Each row is a point. The points of each table are mixes of a few directions, plus a little noise. Count the directions of each table, and those that both share. Where both have some left over, give the other angles between the two spaces (their principal angles), to ten degrees, smallest first.

First, 7 rows:
[[ 0.14 -0.08 -0.29]
 [-0.17  0.09  0.34]
 [ 0.15 -0.09 -0.31]
 [ 0.37 -0.21 -0.75]
 [-0.32  0.19  0.65]
 [ 0.01  0.00 -0.01]
 [-0.18  0.10  0.36]]
Second (6 x 3):
[[ 0.13 -0.43  0.29]
 [ 0.02 -0.06  0.04]
 [ 0.13 -0.45  0.30]
 [ 0.04 -0.15  0.10]
 [-0.12  0.41 -0.27]
 [-0.20  0.68 -0.46]]
Directions: first 1, second 1, shared 0; angles 80

First, 7 rows:
[[-0.10  0.19 -0.11  0.25 -0.05 -0.03]
 [ 0.06 -0.10  0.06 -0.15  0.03  0.01]
 [ 0.41 -0.77  0.43 -1.05  0.19  0.11]
 [-0.29  0.55 -0.31  0.74 -0.13 -0.07]
 [-0.15  0.27 -0.15  0.36 -0.07 -0.04]
 [-0.06  0.09 -0.05  0.12 -0.02 -0.02]
 [ 0.11 -0.21  0.12 -0.29  0.05  0.04]]
Second:
[[ 0.20  0.16  0.30 -0.25  0.09  0.18]
 [ 0.67 -0.02  0.03 -0.56  0.18 -0.43]
 [-0.37  0.13  0.21  0.40 -0.05  0.31]
 [-0.32  0.08  0.15  0.55 -0.02  0.04]
 [-0.04  0.44 -0.50  0.06 -0.14  0.09]
 [ 0.24 -0.27  0.12 -0.30  0.10 -0.22]
 [ 0.08 -0.48  0.35 -0.34  0.10  0.07]
 [-0.49 -0.04 -0.64  0.44 -0.24 -0.01]]
Directions: first 1, second 4, shared 1

First, 7 rows:
[[-0.32  0.05  0.09  0.03 -0.10 -0.44  0.01  0.44  0.10]
 [-0.01  0.00  0.00 -0.01  0.00  0.00  0.00  0.00  0.00]
 [-0.07  0.02  0.03  0.00 -0.02 -0.11  0.01  0.11  0.02]
 [-0.34  0.07  0.11  0.03 -0.10 -0.50  0.01  0.49  0.09]
 [ 0.85 -0.16 -0.26 -0.05  0.24  1.23 -0.02 -1.19 -0.24]
 [ 0.16 -0.03 -0.05 -0.01  0.04  0.24  0.00 -0.24 -0.04]
 [-0.28  0.06  0.09  0.02 -0.08 -0.42  0.01  0.40  0.09]]
Second, 9 rows:
[[-0.39 -0.52 -0.53  0.23 -0.16 -0.64  0.09 -0.03  0.36]
 [-0.38 -0.24 -0.23  0.14 -0.14 -0.60  0.05  0.23  0.24]
 [ 0.16 -0.01 -0.03 -0.02  0.05  0.23  0.00 -0.20 -0.05]
 [-0.28  0.29  0.36 -0.06 -0.06 -0.38 -0.03  0.63 -0.02]
 [ 0.25 -0.29 -0.36  0.07  0.05  0.33  0.03 -0.58  0.02]
 [ 0.71  0.25  0.19 -0.18  0.24  1.09 -0.07 -0.64 -0.36]
 [ 0.02  0.43  0.48 -0.15  0.03  0.08 -0.06  0.40 -0.18]
 [ 0.10  0.22  0.24 -0.09  0.04  0.17 -0.03  0.09 -0.13]
 [-0.18 -0.12 -0.11  0.06 -0.06 -0.27  0.03  0.10  0.11]]
Directions: first 1, second 2, shared 1

First:
[[-0.14 -0.23 -0.33 -0.17  0.07 -0.02  0.22 -0.06  0.19 -0.18  0.27  0.18]
 [ 0.00 -0.10  0.27 -0.18 -0.05 -0.10 -0.28  0.23  0.10  0.14 -0.06  0.04]
 [-0.04  0.16  0.08  0.02 -0.01 -0.06  0.03  0.00 -0.01  0.14  0.03  0.02]
 [ 0.15 -0.13 -1.22  0.64  0.20  0.58  0.91 -0.83 -0.37 -0.98  0.08 -0.26]
 [ 0.10 -0.13  0.41 -0.14 -0.08 -0.06 -0.45  0.29  0.03  0.14 -0.23 -0.07]
 [-0.06 -0.14 -0.17 -0.08  0.03  0.00  0.10 -0.03  0.09 -0.11  0.12  0.08]
 [-0.13 -0.16 -0.03 -0.24  0.01 -0.12  0.00  0.10  0.21  0.03  0.18  0.18]
 [ 0.26  0.99  0.70  0.62 -0.14  0.02 -0.21 -0.09 -0.57  0.60 -0.51 -0.42]
 [-0.13  0.00 -0.06 -0.14  0.02 -0.11  0.10  0.02  0.14  0.07  0.19  0.15]
 [-0.01 -0.26  0.35 -0.33 -0.06 -0.15 -0.42  0.36  0.20  0.15 -0.06  0.09]]
Second (8 x 12):
[[ 0.22  0.22  0.11  0.37 -0.29 -0.27  0.33  0.39 -0.42 -0.03 -0.31  0.22]
 [-0.52 -0.17 -0.60 -0.23  0.35  0.62 -0.17 -0.43  0.55  0.07  0.46  0.04]
 [-0.03  0.37 -0.32  0.49 -0.06 -0.11  0.48  0.18 -0.44  0.07 -0.08  0.35]
 [ 0.07 -0.10  0.51 -0.32  0.15  0.07 -0.82  0.12  0.18  0.18  0.10 -0.43]
 [ 0.05 -0.29  0.40 -0.46  0.12 -0.09 -0.43 -0.23  0.23  0.09 -0.08 -0.25]
 [ 0.20  0.09 -0.13  0.35 -0.37 -0.03  0.49  0.31 -0.11 -0.40  0.01  0.05]
 [ 0.05 -0.09  0.23 -0.40  0.32 -0.14 -0.30 -0.45  0.10  0.03  0.27 -0.43]
 [-0.04 -0.03 -0.18  0.19 -0.23 -0.06  0.44  0.09 -0.09 -0.01 -0.35  0.44]]
Directions: first 3, second 5, shared 1; angles 40, 70

First:
[[-0.12  0.02 -0.08  0.13  0.14 -0.15  0.02 -0.05 -0.24  0.04  0.07 -0.04
  -0.07 -0.06]
 [ 0.07  0.21 -0.11 -0.10 -0.21  0.08 -0.15  0.08 -0.37  0.20 -0.08 -0.28
   0.05 -0.01]
 [ 0.05 -0.42  0.34 -0.02  0.17  0.08  0.25 -0.08  1.13 -0.46  0.04  0.62
   0.01  0.09]
 [ 0.11  0.37 -0.18 -0.19 -0.38  0.15 -0.28  0.15 -0.65  0.36 -0.15 -0.50
   0.11 -0.01]
 [ 0.12  0.45 -0.26 -0.18 -0.41  0.12 -0.32  0.17 -0.90  0.46 -0.15 -0.63
   0.10 -0.02]
 [-0.02 -0.47  0.34  0.06  0.28  0.01  0.29 -0.11  1.12 -0.50  0.08  0.67
  -0.03  0.08]
 [-0.23  0.06 -0.21  0.27  0.29 -0.31  0.04 -0.10 -0.59  0.13  0.15 -0.13
  -0.14 -0.12]
 [-0.08  0.11 -0.12  0.09  0.05 -0.10 -0.03 -0.01 -0.42  0.13  0.03 -0.16
  -0.05 -0.05]
 [ 0.07 -0.32  0.27 -0.06  0.08  0.11  0.18 -0.05  0.93 -0.36  0.00  0.48
   0.03  0.09]]
Second (11 x 14):
[[-0.91 -0.57 -0.82 -0.50  0.16  1.40 -0.28 -0.63 -0.52 -0.90  0.59  0.03
   0.41  0.69]
 [ 0.12  0.07  0.11  0.07 -0.02 -0.19  0.04  0.09  0.07  0.12 -0.07 -0.01
  -0.06 -0.09]
 [ 0.50  0.30  0.45  0.28 -0.09 -0.76  0.15  0.34  0.28  0.49 -0.32 -0.02
  -0.22 -0.38]
 [ 0.17  0.11  0.16  0.10 -0.04 -0.27  0.05  0.12  0.09  0.17 -0.11 -0.01
  -0.09 -0.14]
 [ 0.13  0.08  0.12  0.08 -0.02 -0.20  0.03  0.09  0.08  0.13 -0.09 -0.01
  -0.06 -0.10]
 [-0.37 -0.24 -0.33 -0.21  0.06  0.57 -0.11 -0.26 -0.20 -0.37  0.23  0.00
   0.16  0.27]
 [ 0.38  0.22  0.33  0.20 -0.06 -0.57  0.11  0.24  0.21  0.37 -0.24  0.00
  -0.16 -0.29]
 [ 0.40  0.24  0.35  0.21 -0.08 -0.61  0.12  0.27  0.22  0.39 -0.25  0.00
  -0.16 -0.30]
 [-0.16 -0.11 -0.15 -0.09  0.03  0.27 -0.04 -0.11 -0.09 -0.16  0.11  0.00
   0.07  0.13]
 [-0.34 -0.21 -0.31 -0.20  0.06  0.55 -0.09 -0.23 -0.18 -0.34  0.22  0.02
   0.15  0.27]
 [ 0.12  0.09  0.10  0.07 -0.03 -0.19  0.04  0.07  0.06  0.12 -0.08 -0.01
  -0.05 -0.09]]
Directions: first 2, second 1, shared 0; angles 90

First (10 x 20):
[[-0.09 -0.29 -0.15  0.22  0.10 -0.08  0.23  0.13 -0.05 -0.06  0.11  0.12
  -0.33  0.28  0.23 -0.03  0.60 -0.33  0.02  0.33]
 [ 0.19  0.92  0.26  0.12 -0.02  0.17 -0.33 -0.35 -0.32  0.00 -0.39  0.35
   0.44  0.03  0.14 -0.65  0.59  0.28  0.24  0.25]
 [-0.13  0.00  0.13 -0.05 -0.11  0.35  0.44  0.05  0.63  0.15 -0.34  0.01
   0.00 -0.05 -0.55  0.29 -0.59  0.57 -0.27 -0.21]
 [ 0.17 -0.09 -0.12 -0.12  0.14  0.07 -0.45 -0.12 -0.30 -0.05  0.37 -0.11
  -0.25  0.50  0.53  0.05  0.36 -0.46 -0.05  0.44]
 [-0.39 -0.61 -0.17  0.50 -0.06 -0.55  0.98  0.49  0.15 -0.13 -0.12  0.20
  -0.07 -0.57 -0.33 -0.09  0.26 -0.12  0.22 -0.34]
 [ 0.25  0.15  0.06 -0.47  0.01  0.28 -0.66 -0.25 -0.01  0.09  0.23 -0.32
   0.03  0.22  0.10  0.30 -0.63  0.07 -0.22 -0.01]
 [ 0.19  0.23 -0.02 -0.06  0.11  0.19 -0.43 -0.22 -0.27  0.01  0.14  0.04
  -0.12  0.51  0.46 -0.13  0.51 -0.25 -0.01  0.50]
 [-0.21  0.20  0.14  0.30 -0.13 -0.04  0.60  0.11  0.26  0.03 -0.51  0.30
   0.25 -0.42 -0.45 -0.26  0.06  0.46  0.11 -0.24]
 [ 0.03 -0.23 -0.09 -0.14 -0.02 -0.24 -0.20  0.07 -0.16 -0.05  0.28 -0.23
   0.04 -0.23  0.05  0.14 -0.33 -0.21  0.06 -0.27]
 [ 0.03 -0.27 -0.04 -0.30 -0.05 -0.13 -0.19  0.06  0.07  0.04  0.26 -0.36
   0.04 -0.28 -0.15  0.37 -0.82 -0.01 -0.09 -0.43]]
Second, 10 rows:
[[ 0.03  0.22  0.05 -0.09  0.27  0.31 -0.10  0.27 -0.04  0.29 -0.01  0.18
  -0.18 -0.15  0.11 -0.22  0.27  0.23 -0.36  0.11]
 [-0.20 -0.60  0.04  0.04 -0.37 -0.35  0.01 -0.24  0.28 -0.08 -0.01 -0.10
  -0.10  0.27  0.13  0.63 -0.24 -0.27 -0.11  0.36]
 [-0.21 -0.52 -0.18  0.00  0.43  0.24  0.08  0.26  0.60  0.36 -0.13  0.55
   0.04  0.03 -0.17 -0.12  0.24 -0.18 -0.36  0.52]
 [-0.32 -0.74 -0.23  0.02  0.09 -0.25  0.17 -0.05  0.63 -0.01 -0.11  0.32
   0.36  0.05 -0.32 -0.10  0.08 -0.63  0.16  0.41]
 [ 0.16  0.31 -0.08  0.03  0.28  0.27  0.04  0.16 -0.10  0.06  0.00  0.12
   0.05 -0.10 -0.13 -0.27  0.05  0.21  0.04 -0.24]
 [ 0.39  1.06  0.06 -0.06  0.44  0.60 -0.09  0.36 -0.59  0.16  0.07  0.00
  -0.07 -0.34  0.00 -0.64  0.27  0.62 -0.06 -0.58]
 [ 0.01 -0.07  0.11  0.06 -0.54 -0.41  0.00 -0.38 -0.19 -0.37  0.09 -0.43
  -0.04  0.20  0.13  0.50 -0.37 -0.11  0.26 -0.16]
 [ 0.06 -0.03  0.02  0.12 -0.34 -0.29  0.08 -0.29 -0.14 -0.36  0.07 -0.31
   0.07  0.18 -0.04  0.34 -0.36 -0.07  0.38 -0.26]
 [ 0.17  0.75  0.44 -0.22 -0.61 -0.32 -0.31 -0.28 -0.89 -0.31  0.17 -0.74
  -0.20 -0.23  0.45 -0.09  0.06  0.18  0.20 -0.40]
 [-0.06 -0.35 -0.22  0.11  0.36  0.23  0.13  0.19  0.45  0.22 -0.08  0.42
   0.08  0.11 -0.21  0.02  0.00 -0.03 -0.17  0.22]]
Directions: first 4, second 4, shared 0; angles 30, 60, 60, 60

First, 8 rows:
[[ 0.08 -0.21  0.05  0.00  0.06  0.15 -0.01 -0.16  0.22 -0.04 -0.38  0.41
   0.67  0.03  0.31  0.00 -0.19 -0.10 -0.17  0.30  0.37  0.39 -0.12  0.17
   0.17  0.58  0.06 -0.47 -0.37  0.02  0.27 -0.34]
 [-0.11 -0.22  0.38  0.13 -0.29  0.44 -0.52  0.07 -0.26 -0.86 -0.37  0.25
   1.09  0.13 -0.03  0.16 -0.25  0.21 -0.74 -0.32  0.19  0.02 -0.10 -0.66
  -0.03  0.67 -0.92 -0.32  0.15  0.17  0.06 -0.15]
 [-0.08 -0.03 -0.02 -0.23  0.50  0.07  0.25  0.21  0.18  0.29  0.22 -0.48
  -0.67  0.30  0.14 -0.41 -0.02 -0.13  0.24  0.52 -0.33  0.16  0.12  0.47
  -0.04 -0.44  0.76  0.19 -0.18 -0.16 -0.13  0.44]
 [ 0.09 -0.15  0.07  0.12 -0.22  0.09 -0.16 -0.22  0.06 -0.22 -0.39  0.55
   0.86 -0.13  0.14  0.22 -0.13  0.01 -0.28 -0.08  0.44  0.19 -0.15 -0.15
   0.14  0.66 -0.39 -0.44 -0.16  0.10  0.26 -0.47]
 [ 0.09  0.12 -0.25 -0.06  0.15 -0.28  0.32 -0.10  0.19  0.54  0.17 -0.06
  -0.56 -0.12  0.05 -0.06  0.14 -0.14  0.45  0.20 -0.04  0.02  0.03  0.41
   0.05 -0.32  0.54  0.13 -0.13 -0.10  0.01  0.00]
 [ 0.10  0.29 -0.26  0.13 -0.30 -0.44  0.12 -0.16 -0.11  0.33  0.24  0.06
  -0.46 -0.39 -0.28  0.27  0.29  0.03  0.36 -0.43 -0.02 -0.37  0.01 -0.09
  -0.03 -0.34 -0.12  0.28  0.27  0.02 -0.06 -0.13]
 [-0.01  0.27 -0.20 -0.03  0.02 -0.31  0.20  0.09 -0.10  0.36  0.44 -0.40
  -0.94 -0.11 -0.26 -0.03  0.26  0.01  0.42 -0.17 -0.36 -0.35  0.12  0.08
  -0.13 -0.71  0.26  0.50  0.27 -0.07 -0.24  0.31]
 [-0.16 -0.07  0.23 -0.06  0.09  0.28 -0.19  0.26 -0.18 -0.39  0.07 -0.33
   0.01  0.27 -0.07 -0.16 -0.10  0.10 -0.28 -0.02 -0.26 -0.06  0.07 -0.23
  -0.13 -0.10 -0.18  0.12  0.16  0.01 -0.17  0.34]]
Second (11 x 32):
[[ 0.07  0.02  0.06  0.16 -0.32  0.18 -0.17  0.23  0.04 -0.07  0.00 -0.04
   0.30 -0.05 -0.12  0.01  0.18  0.06 -0.18 -0.50 -0.03 -0.43 -0.05 -0.32
   0.00  0.04 -0.52 -0.01  0.21  0.30 -0.12 -0.13]
 [ 0.01 -0.04  0.05  0.05 -0.10  0.08 -0.09  0.00 -0.01 -0.12 -0.10  0.10
   0.27 -0.02  0.01  0.05 -0.02  0.02 -0.13 -0.10  0.09 -0.01 -0.04 -0.11
   0.02  0.17 -0.20 -0.11  0.01  0.07  0.04 -0.10]
 [-0.06  0.10 -0.27 -0.12  0.11 -0.83  0.20 -1.04 -0.42 -0.09 -0.21  0.83
  -0.11 -0.47  0.06  0.70 -0.40  0.02  0.33  0.59  0.56  0.93  0.00  0.24
   0.03  0.35  0.39 -0.11 -0.29 -0.66  0.51 -0.30]
 [-0.01  0.14 -0.19 -0.05  0.05 -0.44  0.17 -0.36 -0.16  0.15  0.09  0.18
  -0.40 -0.23 -0.06  0.24 -0.04  0.00  0.30  0.16  0.08  0.22  0.04  0.16
  -0.03 -0.14  0.27  0.14 -0.03 -0.26  0.11 -0.02]
 [ 0.03  0.01  0.01  0.07 -0.15  0.01 -0.08  0.00 -0.03 -0.06 -0.03  0.09
   0.17 -0.07 -0.06  0.08  0.05  0.04 -0.07 -0.19  0.06 -0.11 -0.04 -0.15
   0.01  0.09 -0.24 -0.04  0.08  0.08  0.01 -0.11]
 [ 0.05 -0.08  0.17  0.14 -0.22  0.41 -0.22  0.37  0.13 -0.14 -0.07 -0.13
   0.44  0.13 -0.04 -0.16  0.12  0.04 -0.32 -0.40 -0.07 -0.40 -0.06 -0.29
   0.02  0.13 -0.49 -0.11  0.15  0.36 -0.15 -0.06]
 [ 0.06  0.13 -0.08  0.10 -0.24 -0.15 -0.03 -0.03 -0.08  0.07  0.09  0.05
  -0.07 -0.19 -0.17  0.16  0.15  0.04  0.07 -0.34  0.01 -0.26 -0.01 -0.16
  -0.02 -0.09 -0.25  0.10  0.19  0.08 -0.05 -0.11]
 [-0.23 -0.46  0.37 -0.52  1.23  0.98  0.24  0.90  0.63  0.16  0.12 -1.17
  -0.51  1.17  0.62 -1.32 -0.27 -0.31 -0.14  1.30 -0.71  0.45  0.20  0.90
  -0.02 -0.42  1.37 -0.04 -0.60 -0.08 -0.29  1.00]
 [ 0.07  0.08  0.00  0.14 -0.26  0.06 -0.09  0.18  0.02  0.05  0.09 -0.09
   0.03 -0.08 -0.16  0.01  0.22  0.05 -0.03 -0.46 -0.09 -0.44 -0.03 -0.23
  -0.02 -0.11 -0.36  0.09  0.24  0.23 -0.14 -0.06]
 [ 0.06  0.04  0.03  0.12 -0.24  0.08 -0.10  0.14  0.01 -0.02  0.02 -0.02
   0.16 -0.06 -0.11  0.03  0.14  0.04 -0.09 -0.37 -0.02 -0.32 -0.04 -0.24
   0.00  0.00 -0.36  0.02  0.17  0.20 -0.09 -0.09]
 [-0.04  0.07 -0.16 -0.09  0.14 -0.37  0.16 -0.37 -0.14  0.09  0.01  0.19
  -0.30 -0.15  0.02  0.20 -0.13 -0.02  0.25  0.32  0.12  0.36  0.04  0.21
   0.00 -0.04  0.35  0.06 -0.12 -0.31  0.16 -0.01]]
Directions: first 3, second 3, shared 2; angles 50

First (8 x 32):
[[-0.08 -0.13  0.19 -0.17 -0.22  0.05  0.06 -0.01 -0.21 -0.05  0.31 -0.01
   0.07 -0.09 -0.01 -0.17  0.26 -0.06  0.39 -0.12  0.13  0.31 -0.07 -0.03
   0.00 -0.17  0.49  0.00 -0.09 -0.11 -0.15 -0.08]
 [-0.04 -0.23  0.10  0.13 -0.23 -0.16  0.04  0.22 -0.22 -0.07  0.20 -0.22
  -0.03 -0.16 -0.17 -0.10  0.15 -0.03  0.45 -0.21  0.08  0.10 -0.18 -0.02
  -0.24 -0.36  0.57  0.00  0.00 -0.21 -0.35 -0.15]
 [ 0.06  0.21 -0.12 -0.06  0.26  0.11 -0.09 -0.17  0.24  0.07 -0.25  0.16
   0.00  0.15  0.16  0.14 -0.18  0.06 -0.50  0.22 -0.09 -0.16  0.16  0.01
   0.17  0.35 -0.58  0.00  0.03  0.19  0.34  0.14]
 [ 0.00 -0.27 -0.06  0.46 -0.17 -0.42  0.04  0.40 -0.19 -0.08 -0.01 -0.41
  -0.18 -0.14 -0.32  0.03 -0.09 -0.01  0.40 -0.31  0.01 -0.17 -0.23 -0.01
  -0.47 -0.55  0.46  0.01  0.15 -0.25 -0.56 -0.25]
 [ 0.15  0.69 -0.30 -0.46  0.67  0.57 -0.17 -0.67  0.67  0.19 -0.62  0.65
   0.14  0.46  0.59  0.31 -0.41  0.13 -1.42  0.71 -0.24 -0.30  0.54  0.03
   0.74  1.20 -1.70  0.04 -0.05  0.65  1.13  0.50]
 [-0.07 -0.27  0.10  0.22 -0.27 -0.27  0.08  0.29 -0.26 -0.08  0.22 -0.27
  -0.08 -0.19 -0.24 -0.11  0.11 -0.02  0.55 -0.27  0.09  0.09 -0.22 -0.01
  -0.32 -0.47  0.66  0.00  0.03 -0.27 -0.47 -0.19]
 [ 0.02  0.01 -0.03  0.04  0.00 -0.02 -0.01  0.03  0.01  0.02 -0.05 -0.03
  -0.03  0.00 -0.01  0.01 -0.01  0.01 -0.02  0.02 -0.04 -0.04 -0.01 -0.01
  -0.01  0.02 -0.05 -0.01  0.02  0.00 -0.01 -0.01]
 [-0.06  0.01  0.11 -0.16 -0.08  0.13  0.01 -0.10 -0.07 -0.03  0.15  0.09
   0.08 -0.04  0.07 -0.09  0.14 -0.05  0.10  0.00  0.07  0.21  0.01 -0.02
   0.14  0.03  0.17  0.01 -0.10  0.00  0.05  0.04]]
Second (10 x 32):
[[ 0.35  0.01 -0.11  0.51  0.08 -0.06  0.04  0.51 -0.28  0.18 -0.05 -0.35
  -0.09  0.05 -0.36  0.49 -0.13 -0.07  0.17 -0.26  0.30 -0.27 -0.44  0.13
  -0.16 -0.79  0.34 -0.18  0.09 -0.21 -0.18 -0.05]
 [-0.34 -0.47 -0.03 -0.34 -0.25  0.05  0.02 -0.55 -0.09 -0.11  0.29  0.10
   0.33 -0.09  0.04 -0.29 -0.11 -0.26  0.31 -0.22 -0.25  0.33  0.30  0.36
  -0.12  0.29 -0.05  0.19  0.22 -0.20 -0.03  0.02]
 [ 0.53  0.65  0.00  0.44  0.38  0.05 -0.01  0.71  0.03  0.24 -0.30 -0.14
  -0.33  0.18 -0.11  0.57  0.09  0.26 -0.39  0.20  0.45 -0.39 -0.47 -0.34
   0.23 -0.50  0.09 -0.31 -0.27  0.21  0.15  0.01]
 [-0.04  0.38  0.26 -0.37  0.06  0.20 -0.17 -0.09  0.45 -0.08 -0.24  0.40
  -0.22 -0.10  0.57 -0.51  0.27  0.31 -0.56  0.68 -0.30 -0.01  0.38 -0.54
   0.37  0.75 -0.35  0.05 -0.49  0.57  0.22  0.18]
 [-0.21 -0.46  0.28 -0.23 -0.44  0.07 -0.29 -0.18  0.18 -0.21 -0.10  0.13
  -0.12 -0.48  0.48 -1.00  0.07  0.02  0.05  0.34 -0.82  0.01  0.58 -0.16
  -0.17  0.54  0.01  0.26 -0.24  0.26 -0.43  0.22]
 [-0.16  0.24  0.00 -0.20  0.13 -0.06  0.07 -0.17  0.20 -0.07 -0.03  0.17
  -0.02  0.11  0.09 -0.02  0.10  0.12 -0.20  0.14  0.06  0.08  0.08 -0.17
   0.14  0.34 -0.25  0.02 -0.03  0.11  0.22 -0.09]
 [ 0.00  0.22  0.12 -0.33  0.07  0.28 -0.08 -0.19  0.16  0.02 -0.01  0.29
   0.04  0.04  0.31 -0.16  0.13  0.06 -0.29  0.30 -0.05  0.12  0.20 -0.15
   0.34  0.41 -0.24  0.02 -0.23  0.28  0.30  0.16]
 [ 0.09 -0.22 -0.24  0.55 -0.02 -0.40  0.15  0.33 -0.32  0.04  0.08 -0.47
   0.00  0.07 -0.57  0.47 -0.23 -0.12  0.44 -0.54  0.28 -0.18 -0.44  0.27
  -0.45 -0.79  0.35 -0.09  0.39 -0.46 -0.34 -0.27]
 [ 0.33 -0.04 -0.18  0.26  0.12  0.24  0.11  0.18 -0.45  0.27  0.23 -0.22
   0.27  0.21 -0.41  0.74 -0.18 -0.29  0.26 -0.46  0.51  0.03 -0.44  0.49
   0.05 -0.77  0.29 -0.17  0.23 -0.35  0.14  0.05]
 [-0.55 -0.28 -0.09 -0.29 -0.14 -0.37  0.13 -0.53  0.13 -0.27  0.17  0.08
   0.13 -0.01 -0.04 -0.28 -0.05 -0.05  0.21 -0.16 -0.19  0.27  0.26  0.09
  -0.22  0.47 -0.22  0.20  0.29 -0.19 -0.06 -0.26]]
Directions: first 2, second 4, shared 1; angles 60
